Each row of a before or after table is a point. The points were changed in one or more steps. Then noise was added and the rows were shuffled. The steps act on how far a point lies along the listed directions, d1 being the first. Name the steps. A step turns or swaps two directions, mirrors them in a line or flattens them onto one, adds a multiple of one to another, or multiplies one. Angles are multiples of 10 degrees, from the lower direction toward the higher: turns from -170 to 170, lines from 10 to 170 but not 90. Use the fewest steps. Two steps may share a direction if one is a turn and the other turns, adds or multiplies; they go together, in the order done. Otherwise the lowest direction goes first.

Directions:
(1): [ 8 51 35]
(2): [-60  15  -7]
(3): [-14 -33  51]
Before (13 x 3)
[[-17 -18  16]
 [ 26 -30 -27]
 [-27   2  -5]
 [ 30  33   4]
 [ 33  -8 -42]
 [-22 -15  -1]
 [ 52 -16  -1]
 [-34  -8  -1]
 [-23  15  -4]
 [-43  -3 -34]
 [-15   4   4]
 [ -9   6  10]
 [ 25 -10 -24]]
After (13 x 3)
[[ 21 -59 -47]
 [ 34  61  23]
 [-24 -28 -10]
 [ 51 -21  -4]
 [-23  21   0]
 [-14   7   6]
 [ 29 -29 -57]
 [-28  -1  -7]
 [-18 -25  10]
 [ -7  13  16]
 [-46 -26 -49]
 [ 23 -26 -34]
 [-36 -17  -8]]
Steps: multiply d1 by 2

Directions:
(1): [-15  45 -59 -23 -30 -36]
(2): [ 53  60  15 -26  27  22]
Before (14 x 6)
[[  1 -26  21   4   0   0]
 [  5   6  -5 -10  -6   2]
 [  6  20   1  -9   5   2]
 [  7   7   8  -9   1  -3]
 [  4  -7   4   8   1   3]
 [-21 -60  30  27   3   9]
 [ 20   2  18   2  12  10]
 [  9   7  -1 -11   8  10]
 [  3  11  -3  -3   1   1]
 [  4  10   8  -5   5   6]
 [  9  13  11  -8  -3   7]
 [  0  -2 -14   4  -8  -4]
 [  8   4  -4  -2   1   2]
 [  8  12  -5   3  -4   0]]
After (14 x 6)
[[  0   0 -18   3  -9  -5]
 [  8  10  -3   5  -3   0]
 [  6   6  -4  -9  -4   3]
 [  4   8   1   0   3   2]
 [  4   9  12  -3   6   8]
 [  7  17   5  -7   9   3]
 [  0 -24  20   5  -1  -1]
 [  8   3  -2  -2   1   5]
 [-25 -53  19  24  -1   4]
 [ 21  -1  22   4  15  11]
 [  9   4   1 -11  11  12]
 [  3  -6   4   9   0   4]
 [  7   6  10  -7   3  -2]
 [  8  11  15  -7  -3  11]]
Steps: add -0.3 times d2 to d1

Directions:
(1): [ 54  12 -41  18 -44  -8  60  25]
(2): [ 55  -1 -49 -51  47  12 -21 -24]
(3): [ 12  58  -8  45  22  44 -37  44]
Before (12 x 8)
[[-28  12  39  21  -5  11  -8  10]
 [-16   3  23  19   5  -6 -15  10]
 [-30   4  19  30 -21  -1  -9  12]
 [-49  -5  46  13 -11 -12   0  -2]
 [-38  -4  15  21 -19  -7   1  20]
 [  6  -6 -17 -21  60  22 -29 -19]
 [ 12 -11  -6 -17  30   7 -11 -13]
 [  7 -10  -6 -35  15  -1 -24 -32]
 [ -1  14  13  34 -18  -6  20  13]
 [ 32  25 -34  11  18  23   1  21]
 [-29   8  24  26 -20 -14  -6  10]
 [-36  17  33  19 -16  -1 -17   3]]
After (12 x 8)
[[-40 -48  22 -25  22 -14   3 -38]
 [-23  31  23  19   4  16 -37   8]
 [ 15  28   0  36  -7   4  13  19]
 [-15  20   4  31  -1  16 -27  18]
 [ -8  31   6  27   6   7 -30  18]
 [-15  21  -6  23   9  17 -24  30]
 [-11 -19   2  11 -34 -21  51   4]
 [ -6 -21   6 -36   9  -8 -21 -39]
 [-22  23  33  21  10  22 -23  12]
 [-14  34  17  14  37  26 -43  12]
 [-14   7  23  18  12   0 -22  11]
 [ -9 -28  11 -20  13  -8   2 -22]]
Steps: multiply d1 by 1.3; mirror d2 and d3 in the line at 140 degrees

Directions:
(1): [-19   5  17 -15 -56   8  29  14 -51]
(2): [-22 -12  10 -13 -44 -13 -60  15  30]
Before (13 x 9)
[[-26   4   6 -16 -58   6  34  12 -38]
 [ -7   0   3  -9 -22  14  27  -4 -26]
 [ -8  -8 -13  -5  -6 -17 -56  -6  40]
 [  7  -8  -6  20  26   4  -7   0  14]
 [  9  -8   1  -1   8   8   0   7  16]
 [-20 -10   6 -14 -25 -24 -53  11  30]
 [ 14   4   4  16  22   5   5 -12  14]
 [ 16   6   0  -6  16   8  12  -6  -6]
 [  4   9 -15   1  12  15   6   6  -7]
 [ -7  -8   1  -1  -1 -17 -47  14  48]
 [ 19   5  -6  14  28   2   6  -8   9]
 [  2  -8  -2   2  20  -6 -16   5  31]
 [  6   7   9   6   8  10  13  -7 -10]]
After (13 x 9)
[[  8  -9   3  -2   9   6  -1   7  14]
 [ -7   4  16   1 -14   4 -12   1  -1]
 [  1  -1   3   5  -8  -2 -30   3  23]
 [  3  -3   5 -16 -14  -1 -20   5   6]
 [ 19   6 -16  16  60  -4  13  -9  27]
 [ 23   6 -28  16  54  -3   8 -26  14]
 [-10  -2   6 -11 -32   9  16   0 -20]
 [  2  -1  10   6  -6  -3 -21  -3  27]
 [ -5   7  -9  -1  -8   9 -19  12   0]
 [ 22   5 -14  12  62  -7  34 -17  -5]
 [-16   9  -1  -7 -37  12  55   5 -47]
 [ -2 -14  -2  14   8   0 -27   5  19]
 [  5  -6  -4   2  28  -4  -9   4  27]]
Steps: mirror d1 and d2 in the line at 170 degrees

Directions:
(1): [ 15  -8  36 -11 -37  24  -6  10 -49  16  51   1]
(2): [-10 -25  21  33 -15 -57  -2 -12 -15  21 -12 -47]
(3): [ 15 -60  24  -9  19   8  44  -1  -7 -44 -10   1]
(4): [-52  29  17 -40   5 -37  19 -11 -10 -29  24   5]
Before (12 x 12)
[[ 28 -30  39  14 -55  24 -13  27 -60  36  30 -21]
 [ 33 -23  27  31 -48  27 -20  11 -28  27  13  -7]
 [ 27  20 -21  20   2  38 -33   5  30  28 -20  16]
 [-19  50  -6   7  -3 -25  -6  -7   9   8  -5 -10]
 [-25  -5  24  -1  13 -49  23   2   0 -33  -5 -27]
 [ 17 -15  16  22 -33 -17  -4   4 -16  29  -7  -6]
 [  1 -10  13   7 -33 -16  -8 -18 -30  19  20 -28]
 [-15  -2   0 -25  16 -17   6  -3  -3  -6  -3  -4]
 [  3  26  28 -44 -26  32   9  21 -44 -23  60  31]
 [ 28   1  -3  -2 -14  38   5   1   9  21 -14  25]
 [-35  23  15 -26   1 -28   6  -5  13 -30  -7  33]
 [  3  17 -13  12  -1  14 -18  -2  20  10   1  -9]]
After (12 x 12)
[[ 14 -51  33  23   4 -21  15 -10  -4 -10 -25 -24]
 [-13  60 -14 -19   8  11 -16  22  15 -13  12  20]
 [ 24 -29  19  14 -14   5  19  -8  -1  16 -25  -3]
 [-20  31  15  -4  -3 -35  15 -10  -4 -10   2 -18]
 [ 10 -35  30  -6 -10  21  21   5 -13 -35   3  13]
 [ -1  -9  16 -25  -5   0  29   4  -9 -25   2  30]
 [ -3  20 -13 -18   4  -4 -16   0   0  14   0   2]
 [ -4 -16  14  10   1 -10   7  -9   5 -10   3 -27]
 [  2 -21  27 -26 -10  25  20  21 -28 -23  11  12]
 [ 16  22   3  30 -39 -13 -33  15 -20  36  10 -18]
 [-13   8   3 -32  -5   5  13 -15 -12 -25  21   7]
 [-18  36   0   9 -22 -22 -36   0  14  22  -8  17]]
Steps: multiply d1 by 0.4; turn d2 and d3 by 130 degrees; turn d3 and d4 by 70 degrees

Directions:
(1): [ -8 -23 -35  21   6 -24 -41  57 -19  19 -36  11  -5 -14]
(2): [ 36  45 -31 -24  -7  30  -2  13 -11 -44 -25  22 -32  -2]
(3): [ 39 -44 -18   4 -16  -7  -5 -46 -39 -25 -26 -13  32   3]
(4): [ 25   4  -6  60 -21   5 -21 -36  45  20 -10  22 -28   0]
Before (11 x 14)
[[ 29  35 -12  -4 -11  17  -2 -30   1 -13  16  12  -8  -2]
 [ 10   2 -15   8   5  -5 -15  15  -3   0 -24  -1  -3  -5]
 [ -9  22  -7   4   6  10  -2  22   0   2  -1  11 -22   7]
 [ 30 -15 -10   8  -4   4  -8 -21   8 -12 -11   6   2   6]
 [-23  17  27  29   9   5   1 -11  51  24  17  -6 -13   4]
 [ 10   4 -13 -27  14   7  -1  20 -10 -23  -8  10   4 -15]
 [ -8 -13  18  -5  -5  -6  29 -22  -5 -14  19  -4  -1  -2]
 [-29  60  26  -3   9  16  10  31  36  23  28  16 -41   0]
 [ 31  -8 -17  40  -2  14 -27   2  -5  -5 -24  13 -10  -6]
 [ 22  -5   6  18 -13  -3  -3 -51   7   1   3  -6   0   6]
 [  9 -11   0  18 -11  -4  -7 -13   4   7 -17   8  -5  -4]]
After (11 x 14)
[[  3 -21   1  25   4  -9 -13 -12  25  18   0  10   7 -14]
 [ 28  14  -9 -22  -5   7   8 -27 -21 -29  -5  -5  -2   5]
 [ -7 -10  17  -9  -4  -4  31 -19 -11 -16  17  -5   0  -3]
 [ 11   3  -7  -7  -7   4  -2   4 -14 -15 -20   9  -6  -6]
 [ 34  -1 -22  24   1  20 -25  11 -17 -16 -27  12 -11  -6]
 [-31  62  27  -1   9  16  10  31  38  26  30  17 -38   1]
 [  9  -3 -13  15   4  -8 -18  11   3   5 -21  -1  -3  -4]
 [-10  15  -2  21   3   4  -7  10  11  16   0  12 -21   9]
 [-15  46  11 -34  19  24  14  24  11 -22   7  -5 -17   2]
 [ 26  29  -8  12 -13  11  -3 -38  11  -3  18  13  -7  -2]
 [ 31 -10 -12  -3  -2   7  -9 -15   0 -23 -12   6   1   6]]
Steps: swap d2 and d4

Directions:
(1): [ 18 -16 -25  17 -11 -13 -34 -12  26  24 -30  25  26   3  16 -30 -23 -16
 -36  -9]
(2): [ -7  23   1 -20  17  11  25  24  10  18  40   5 -13  29  -7 -20  -3  -9
 -60 -13]
Before (8 x 20)
[[ -2  -5  -6   1  -3   5   4  14   8  17  -3  16   4   5   5 -23  -6  -1
  -29   0]
 [ -7  14  -6 -12   8   3   1  -4   9   4  20   7  -5  10 -13  -9  -9 -12
   -9  -7]
 [ 12 -10 -12   5 -10  -8 -21  -9  18  23 -17  12  21  12  15 -30 -24 -17
  -56 -16]
 [ -4   6 -12  -3  12   7   9  10  16  21  10  11  -3  23   4 -24 -12 -17
  -60  -8]
 [  5 -11   7  -4 -10   4   0 -11   0  -7 -13 -13   2 -20   0  19   0   8
   46  13]
 [  7 -15  -5  14 -11  -2 -11 -16   3  15 -15  11   6  -3  14  -9 -17 -10
   -1   5]
 [  1  -8   8   2  -9   2   0 -15 -18 -18 -18 -20   3 -18   3  23   1   3
   50   9]
 [-11  16   7 -15  11   2  25  18   0  -6  24  -1 -18  -1  -7   8   3   6
   -2  -3]]
After (8 x 20)
[[  3 -13   2  10  -8   1  -5 -16  -5   7 -11   5   2  -8  10   0 -10  -6
   15   9]
 [  9 -12  -5   7 -10  -2 -12 -16  -5  -4 -26  -6  13 -12   7   6 -11  -6
   22   1]
 [-13  11   1  -9  15  11  23  12   0   4  19  -3 -15  16  -4  -3   4  -6
  -26   0]
 [ -8  16   2 -13  10  -1  19  17   6   1  21   5 -15   3  -4  -2  -4   1
  -17  -7]
 [  0  -2   9  -4  -6  -1   0  -6  -6  -3  -3 -11   3   1   4   0  -3  -2
   -8  -3]
 [ -9  16  -2 -14   9   5   5  -4   5   0  22   4  -8   9 -14  -6  -6  -9
   -4  -6]
 [ 12 -14  -3   0 -11   1  -9 -12  13   5 -18  -2  10 -14   5   3 -10   0
   24   7]
 [ -6  -2   2  -3  -1   9  13  15  -3   7   3   6  -3   0  -2 -10   2   7
   -7   4]]
Steps: flatten d1 and d2 onto the line at 110 degrees

Directions:
(1): [  1 -12 -27 -10 -19 -16  10  45 -12 -26  25  41  -7  60  16 -35  20  31
  26 -11 -19 -31 -25   4]
(2): [ 40 -27 -23 -18 -19  38 -11 -13  13 -31   5  18  12 -11 -56 -16  24 -38
  -2  41 -28  18 -22 -18]
(3): [ 47 -33  33 -20 -21 -22  16   6 -22 -17  13  13  34  20  16  47 -34  26
 -21  26   6  38   9  22]
Before (13 x 24)
[[  1   8 -20  -3   5  19  -6 -13  26  -4  -2  -2  -7 -32 -26  -6  17 -21
   13   2  -4  -4 -13 -12]
 [-35  22 -42  17  22  31 -11  -9  12   4   3 -11 -27 -13 -36 -49  34 -31
   30 -26 -13 -26 -14 -26]
 [ 21 -16  12   0 -12  -3   8  -6  -6  -7  11   3  14  10   5   5 -14   0
   -6   9  -3  18   1  10]
 [  0  -5  -4  -9 -10 -31  24  44 -15 -14  25  12   0  60  40  -8   5  41
   20 -14  -7  -7 -10  28]
 [ -3 -16  -6 -10 -11 -15   6  11 -12  -5   7   8   4  17   7   2   3   0
    4  -1 -10   2 -14   9]
 [  5  -4 -21  -4 -17   3  -7  19  -2 -19  21  19  -8  29  -2 -32  31  -4
   19  -1 -19 -10 -12 -11]
 [ -1  -2  24   4   2 -23  17   3  -7   9  -8  -3   6   6  24  14 -14  19
    0  -2  11  11   6   3]
 [ 21  -6 -18  -5 -14   4   3  -8   0 -12 -16   7   4   1 -21   2   7 -15
    5  18  -9  16 -12   4]
 [-33  -1 -21   7   9   1 -12 -22   5   0  -9  -9 -29 -16 -11 -25  10 -11
    4   0   1 -14   4  -3]
 [-29  21 -19   3  20  19 -20 -11  18   9 -13 -16  -8 -14 -18 -27  10 -25
   23 -14   2 -18 -13 -11]
 [-16   6 -15   3  -4 -12  -2  12 -16   5  16  10 -19  33  14 -18  17  12
   16 -20 -10 -29  -3  -3]
 [-49  29  19  19  24 -26   7  11  -1  23  -4 -21  -9  22  46  11 -16  31
    9 -37  20 -35   9   4]
 [-26  23 -53   3  -1  19 -10   7  10  -1  -4   9 -25  -9 -15 -39  23 -17
   23 -25 -25 -36 -16 -28]]
After (13 x 24)
[[-24  13 -10   7   3 -14  -3   9 -15  13  12   2 -21  26  18 -15  13  13
   14 -25  -4 -29   2  -1]
 [-17  12  12  12  14  -2   5 -16   9  19 -20 -18  -6 -23   2  -1   1  -9
    3  -4   8   6   5 -12]
 [ -2   0   5   0 -13 -25   4  27 -16  -5  21  11  -4  39  35  -5   5  25
   11 -15   1  -6   5   6]
 [ 12 -20 -40 -10 -14   7   8  30 -14 -36  34  36  -3  49 -20 -41  27   8
   33  -6 -29 -16 -30  -9]
 [  4  -5 -44 -14 -23  -5   6  35 -12 -24  18  39  -6  37   5 -26  10  18
   22 -16 -30 -28 -23 -11]
 [ -7 -23 -28  -8 -10  -3  -5  -5  -3 -24   6  16 -18  11 -14 -29  14   0
    7  14 -11 -11  -9   1]
 [  4  -2  19   9   0  -4   6 -15  -3   9   2 -14   8  -6  11  10 -20  -3
   -9  -2   8  16  11  11]
 [-44  34   9  18  24 -27  13  15  -1  28  -2 -34 -19  11  47   0  -3  23
   13 -39  18 -13  14  22]
 [-51  34 -18  21  28  20 -13 -10  26  16 -13 -23 -23 -10  -9 -29  23 -20
   19 -22  -2 -43 -10 -25]
 [ 21  -7  -2  -5 -15 -15  12   0 -11  -9 -12   8   9  14   3  18 -10   7
    1  12   1  19  -3  17]
 [-19  -2   3  -1   0 -20   6   4 -11  11  -1  -8  -1   5  19  11  -6   2
    0 -12   2   1  -2  11]
 [  6  -9 -27 -18  -7  12 -12  12   5 -24   9  20   8  27 -19 -30  13  -7
   27   6 -15 -13 -30  -5]
 [ 28 -17 -16 -19 -16   1   7   9   9 -26  16  24   9   6 -13   3   8   6
   14  12 -11   2 -20   1]]
Steps: turn d2 and d3 by 70 degrees; turn d1 and d2 by -60 degrees

Directions:
(1): [ -9   1 -34  25  -8 -19  33 -21 -31  -1 -16  21  52 -10  14   1  17   3
  27   0  23  28 -53  28   9  10  16  19  11   2  13  20  30 -39  11  31
   1  14  26  36 -49  -6 -13 -23  23 -42 -40  56]
(2): [-27  -6 -49  60   3  35 -14 -34 -22   6  -3   6  13  18  30 -18 -52 -16
  -8 -11  -5  19  12 -11 -13  24 -36 -26 -37  25  -3   6   3  45  39  -9
  50 -33 -37   5 -16  13  17   5 -20  14  16  40]
Before (8 x 48)
[[ -4  -6   0   6   2   1   1  -5  -2  -6  -2   7   6  -7  -1   1   0  -7
    0  -3   3   3  -8   1  -2   8  -3  -2  -2   2   4   4  -5   5   9  -5
    0   0  -6   1  -6   0  -2  -2  -5  -2   4   6]
 [ 15   5  25 -29  -3 -13   3  16  12   2   3  -9 -12   2 -19   6  10   1
   -5  11  -6 -12  -2   4  -3 -17  11   8   8 -11   4  -2 -13  -8 -20  -1
  -10   6   4 -15  18   0  -3  -2  -4   4  -2 -25]
 [  9   2  38 -35   9   5 -10  29  28  -3   7 -15 -41   2 -16   7   7  -5
  -17  -1 -12 -18  32 -14  -7 -15  -2 -14  12  -7 -11 -14 -21  14 -12 -21
  -13  -8  -3 -29  29  -2   3  10 -14  17  16 -43]
 [ 24   7  41 -51  -1 -34  16  30  19  -5   0   0 -17 -19 -29  18  53  15
   10   9   5 -11 -14  10   5 -26  33  28  39 -33   7 -13  12 -48 -36  11
  -43  21  37 -13   7 -14 -16  -1   9 -13  -5 -35]
 [  1   0   6 -14   5  -7   7   1  -2  -2   7   4   3  -5  -3   0  16  -4
    2   3  -3  -2  -4   4  -2  -1  11   6   5  -9   0   2   9 -11  -8  -1
   -6   3  14  -3   2  -2  -2  -4   5  -1  -6  -2]
 [  6  -2  32 -22  -5  -1  -8  18  23  -5  10 -15 -27   7 -11  -1  10   4
   -7   2 -10 -22  18 -12   1 -13  -1  -4   0  -2  -4 -13 -17   8  -7  -5
   -9   0   0 -19  23   4   0  10 -11  13  24 -31]
 [ 16  -2  29 -18   8  -8   1  14  14  -3   0  -9 -15   3 -16   7  18  -3
   -1  -5   0 -15   2  -1   2  -9   6   0   7  -6 -12 -10  -3  -3 -14 -11
  -18   3   7  -7  15  -4   3   2   0   9   8 -25]
 [  2   6  -2  13   1  -8   3   2 -12   0  -8   3  10   3   3   5   3  -9
    5   2   7   6 -11   6  13   1   4   0  -9   1   2   1   1  -9  -2  11
   -3  -1   7  12 -12  -1  -4  -4   9 -12 -11  11]]
After (8 x 48)
[[ 13   6   9 -23  -5 -37  33   9  -4  -4 -11  13  17 -20 -14  15  50  13
   24   7  17  10 -42  24   7 -15  34  33  37 -27  14   0  31 -61 -20  27
  -31  22  44   9 -25 -15 -20 -13  18 -34 -24   7]
 [ -2  -1  -1  -6   5  -6   9  -3  -6  -1   5   6   9  -5   1  -2  14  -5
    4   2  -2   2  -8   6  -2   2  10   5   3  -7   1   5  12 -11  -4   1
   -2   2  14   1  -4  -1  -2  -6   6  -4  -8   6]
 [ 15   6  18 -25  -5 -19  13  11   5   2  -1  -3   2  -2 -16   6  17   2
    3  11   0  -5 -17  12   0 -15  16  14  11 -11   7   4  -5 -21 -19   8
  -12  11  13  -5   6  -2  -7  -9   4  -8 -13 -11]
 [ -3  -7   1   6   2   3  -2  -4  -1  -6  -1   6   3  -6  -2   1  -1  -7
   -2  -3   2   1  -5  -1  -3   8  -5  -4  -3   2   3   3  -7   8   9  -7
    0  -2  -8  -1  -3   0  -1   0  -6   0   6   3]
 [ -1   5  -7  20   2  -2  -1  -2 -13   1  -7   3  10   6   7   3  -5 -12
    2   0   5   7  -6   3  11   5  -2  -4 -14   5   1   1   0  -1   3   8
    5  -7   1  11 -12   1  -1  -2   5  -8  -7  14]
 [ 10   0  35 -30  -8 -14   4  21  21  -7   7 -12 -17   0 -15   4  27   8
    2   4  -2 -20   2  -3   6 -17  11   7  11  -8   0 -10 -10 -12 -13   5
  -21  11  15 -12  14  -1  -7   3   0  -1  10 -27]
 [ 16  -1  24 -17   5 -16  10  11   8  -4  -4  -4  -3   0 -15   9  26  -1
    7  -4   6  -9 -12   6   5  -8  12   7  12  -7  -8  -5   4 -16 -14  -3
  -22   9  17   2   4  -6  -2  -4   7  -2  -3 -14]
 [ 16   5  44 -48   5 -13   5  34  25  -5   3 -10 -29  -8 -22  13  31   1
   -6   3  -2 -15  12  -1   0 -21  16   1  28 -15  -6 -10 -12 -14 -22  -8
  -30   7  18 -19  19  -8  -7   1   0  -1  -2 -38]]
Steps: turn d1 and d2 by 40 degrees
